Each point is reached from the start by the listed moves, each made 0, 1 or 2 times, or once backwards (-1), plus a little noise. Say if it took an odd or an even number of moves. Then give how often each move was made.
In the rows, 128 means zero.

Moves:
(1): [161 134 132 127 155 149]
(2): [137 135 135 141 121 127]
(3): [131 128 138 122 113 122]
Start: [109 120 133 136 131 132]
Points:
[189 146 142 168 187 181] => odd (2, 2, -1)
[ 92 120 157 138  67  94] => even (-1, 1, 2)
[101 128 163 150  60  98] => odd (-1, 2, 2)

Moves:
(1): [140 132 102 106 128 130 134 140 120 128 134 127]
(2): [116 125 131 123 131 134 132 132 123 132 104 151]
(3): [135 123 126 128 120 140 130 118 122 122 134 125]
(4): [123 116 122 137 122 115 144 137 114 126 134 139]
(5): [142 127 144 120 128 138 137 143 136 127 124 123]
(6): [121 147 135 139 135 135 145 130 121 122 133 123]
(7): [119 128 134 103 126 128 132 134 123  98 120 136]
(8): [125 138 132 133 105 134 131 132 160 130 117 127]
(9): [108 120 134 121 126 128 134 124 140 136 127 131]
Start: [115 134 115 142 111 118 125 136 121 119 134 115]
Points:
[171 128  80  82 122 123  91 129  86  76 163  89] => even (1, -1, 1, -1, 0, -1, 1, -1, -1)
[111 202 135 119  83 165 187 192 145  80  71 148] => even (1, 2, 0, 0, 1, 2, 1, 2, -1)
[101 139 155 111 139 129 220 209  30  37  99 176] => even (0, 2, 0, 2, 2, 2, 2, -1, -1)
[135  73 114 143 109 125 136 126  95 144 163 114] => even (0, 0, 2, 1, 1, -1, -1, -1, 1)
[136 162 112  59  84 139 201 216 124  54 124 123] => odd (2, 0, 0, 1, 2, 1, 2, 1, 0)
[162 145  73 173 136 102 146 148  58 128 197  86] => odd (1, -1, 0, 1, 0, 1, -1, -1, -1)

Moves:
(1): [140 130 127 126 123 118 115 133 123 134 125 130 138 129 124 130 125 116
 123 140 113]
(2): [122 145 115 123 141 126 136 133 125 142 132 129 122 112 132 130 130 116
 141 141 139]
(3): [122 118 146 123 117 144 121 123 120 135 111 131 115 120 130 116 120 124
 127 130 129]
(4): [127 129 125 130 125 124 124 136 134 115 125 131 122 117 120 129 123 134
 121 136 140]
(5): [127 123 125 127 123 121 121 135 120 138 128 126 116 146 133 135 136 135
 127 135 123]
(6): [122 125 125 134 126 122 120 132 115 123 140 123 129 135 121 139 133 125
 136 121 140]
(7): [134 130 124 108 134 139 145 127 121 139 145 115 131 127 117 135 133 122
 128 130 116]
(8): [126 119 112 129 137 126 110 126 146 125 120 136 121 133 107 135 118 126
 127 126 140]
(9): [128 123 130 110 125 121 140 128 117 129 135 141 126 131 120 131 120 150
 117 117 161]
(10): [134 127 131 126 128 136 121 136 127 132 134 128 132 132 126 123 130 134
 134 125 135]
(11): [130 120 122 134 137 129 128 115 125 120 133 123 133 121 131 128 133 133
 136 131 127]
(12): [129 126 128 122 121 133 117 129 126 116 131 129 129 130 130 126 135 120
 149 126 126]
(13): [118 120 132 132 144 134 134 127 120 108 127 134 122 141 142 128 110 139
 116 121 121]
(14): [122 139 127 125 131 126 121 128 126 131 133 124 134 130 127 134 127 130
 144 133 121]
(15): [133 131 124 134 129 139 128 127 138 130 136 135 135 119 126 131 124 124
 127 137 121]
(16): [121 112 135 142 127 110 108 140 124 117 125 137 133 114 132 127 131 130
 131 128 131]
(17): [131 129 134 118 130 125 120 136 124 124 139 125 127 132 139 150 115 131
 131 116 134]
(18): [131 149 108 126 144 126 113 140 136 129 131 138 117 103 116 134 126 130
 136 129 129]
Start: [137 123 121 121 122 116 138 121 128 126 152 124 133 142 131 132 133 134
 121 135 135]
Points:
[157 150  61 101 121  85  71 160 124 134 230 144 145 129  82 202 182 136
 193 139 116] => even (0, -1, -1, -1, 2, 1, 1, 0, 1, -1, 0, 2, -1, 1, 2, 1, 0, 2)
[129 124 111  94 156 104 132 135  67 111 208 142 160 145 108 152 107 171
 145 112 224] => even (1, 1, 0, 0, -1, 2, 0, 0, 2, 2, 1, 0, 1, 1, 0, 0, 0, 0)
[138 117 108 121 126  78 173 114 113 134 121 121 105 221 184 136 133 140
  76 160 114] => odd (1, 1, -1, 0, 2, -1, -1, 0, 0, -1, 0, 0, 1, -1, -1, -1, 0, -1)
[ 92 169  39 108 211 136  62 154 139 129 135 170  66 111  96 139  98 133
 188 172 151] => odd (0, 2, 1, 0, 1, 0, 0, 2, 0, 1, 0, 1, 2, 2, 0, 0, -1, 2)
[116  71 106 135 203  98 128 140  94  24 237 177 127  74 122 217  59 223
  82  55 215] => odd (-1, -1, 0, 0, -1, 2, 1, 0, 2, -1, 2, -1, 2, -1, 2, 2, 2, 2)
[114 161  84 130 126  70  47 177  89 122 178 126  98  96 144 149 206 146
 249 142 179] => odd (-1, 1, 0, 0, 2, 1, -1, -1, 0, 1, 1, 2, -1, 1, -1, 1, 0, 2)
